Each row of a before or after table is a point. One or more steps were done to the points. Then noise was added and the rows were shuffled. The steps act on columns, c1 being the first. What was done? A step turns or swaps two columns, mirrors them in a line or flattens them onto one, adds a multiple of one to another, or multiplies or shifts one. Angles are multiples of 10 degrees, from the lower column toward the higher: turns from -170 to 170, lines from 10 to 170 but not 90. Use the fewest steps. Two steps may share a column if one is a turn and the other turns, adds or multiplies; they go together, in the order done. Otherwise the lowest column goes first.
In the rows, 128 means zero.

Before, 11 rows:
[[143 145]
 [170  91]
 [ 92 138]
 [105 165]
 [ 94 103]
 [195  81]
 [ 93 191]
 [158 199]
 [188 183]
 [172 132]
 [ 95 112]]
After (11 x 2):
[[ 98 163]
 [ 88 139]
 [136 196]
 [211  82]
 [ 73 193]
 [173 181]
 [ 98 111]
 [171 134]
 [138 148]
 [178  93]
 [101 101]]
Steps: add -0.3 times c2 to c1

Before, 13 rows:
[[133  58 175 167  82 154]
 [146 166 121  66 162 125]
 [127 161 138 126 193 130]
 [173 214  60 117 134 124]
 [ 97  50 172 148 147 136]
 [182 181  85 119 145  75]
 [ 75 140 146  71 153 115]
 [116 187 115 154 139 143]
 [144  54 149 150 119 140]
 [121 123  62  91 147 115]
 [134 184 116  90 202 103]
 [157 129 189 163 105 128]
 [138 178  98  65 192 158]]
After (13 x 6):
[[126  71 190 147 126 149]
 [205 233  48 117 135 134]
 [172  72 168 146 115 125]
 [166  81 215 171  91  95]
 [101 160  92  70 148 150]
 [210 200  80 116 186 123]
 [168 198  39  63 120 199]
 [153 141  23  89 148 140]
 [145 212 139 155 119 142]
 [157 182 135 122 148 190]
 [161 203  78  90 178 190]
 [189 148 225 164 117 103]
 [176 184  59  64 145 165]]
Steps: shift c1 by 30; shift c2 by 20; add 1 times c4 to c3; turn c5 and c6 by 70 degrees

Before, 12 rows:
[[105  95  82 156 119 110 152 120 139]
 [ 89 113 100 129  75 147 136 148 164]
 [101 151  77 105 124 109 118 142 170]
 [142 142 138 139 145 113  85 121 122]
 [ 64 111 110 102  68 124 104 152 148]
 [ 67 132 119 110 107 139 123 113  94]
 [ 92 172 122 179  96 162 103 104 154]
 [150 128 137 137  66 135 160  98  90]
 [125 172 129 139 151 142 163 123 111]
 [132 103 129 155 102  84 166 101 165]
 [126 161  97 180 128  99 100 118  97]
 [100 117  83 143 133 116  97  91 109]]
After (12 x 9):
[[148 141 135 137 129 160 136 134 248]
 [ 64 115 107  88 135 102 124 123  52]
 [ 99 154  79  98 124 105 146 135  25]
 [ 61 139 115 109 119 132 113 125 223]
 [ 87 169 130 194 120 123  79 160  98]
 [104  98  79 166 138 137 160 142 108]
 [ 99 118  79 149 130  93 126 153 223]
 [141 143 140 142 128  78 123 134 151]
 [126 156  99 197 131  78 149 116 210]
 [123 166 131 142 122 166 128 124 176]
 [133 107 132 165 130 134 197 166  82]
 [ 91 119 100 132 135 149 108 130  24]]
Steps: flatten c2 and c5 onto the line at 170 degrees; multiply c4 by 1.3; multiply c6 by 1.3; turn c6 and c7 by -60 degrees; turn c8 and c9 by -150 degrees; multiply c9 by 2.5

Before (12 x 14):
[[130  92 102 104 121 110  82  96 114 126 137  94  98 172]
 [158 160 129 185 148 129 130 123 176 116 125 158 153 124]
 [ 78 110 132 133 123  97 104  91 108 133 106  99 108 181]
 [150 168 125 147  91 151 132 135 144 117 126  80 141 128]
 [103 111 164 102 147 102 113 166 139 135 150 159 153 149]
 [ 89 109  80 114 113  93  87  95 114 132  78  87 124 141]
 [125 163 102 162  95 147 135 126 166  83 156 119 139 119]
 [139 108 139 178 116 164 145 136 159 123 120 163 135 120]
 [129 143 111 173 118 165 117 150 148 130 140 150 173 154]
 [135 163  95 109  71 105 127 130 129 101 111 112 129 171]
 [110 103 123 138 113  95 117 127 148 179 153 145 144 154]
 [121 146 124 137 138 118 126 132 109 148 148 165 132 128]]
After (12 x 14):
[[142  95 125 113 102  94 140 127 148 180 142 172 151 113]
 [168 169 138 128 115  92 191  95 156 133 104  26 108 114]
 [131 115 129 118 128 117 132 134 100 147 119 220 129 138]
 [129 155 151 148  85 105 151 129 103 101 138  88  93  71]
 [119 114 153  95 138 147 138 126 101  83 178 108 102  95]
 [101 144 134 118 129 151 126 134 100 118 154   8 133  91]
 [135 106 117 151  85 111 179  96 151 127 105  43 111 120]
 [100 130 130  84 136 163 108 136 159 123 149 215 131 116]
 [111 121 136  85 101 166 148 151 118 129 153 184 164 118]
 [172 143 109 106  73  98 144  91 145 133 101  55 136 123]
 [ 81 142 128  84 131 130 126 124 116 116 183 203 152 148]
 [161 101  92 143 108 102 117 167 141 134 135 206 209 147]]
Steps: turn c1 and c4 by 160 degrees; turn c2 and c11 by 70 degrees; turn c9 and c11 by 70 degrees; turn c3 and c7 by -140 degrees; add -1.5 times c3 to c13; turn c5 and c14 by 90 degrees; multiply c12 by 2.5
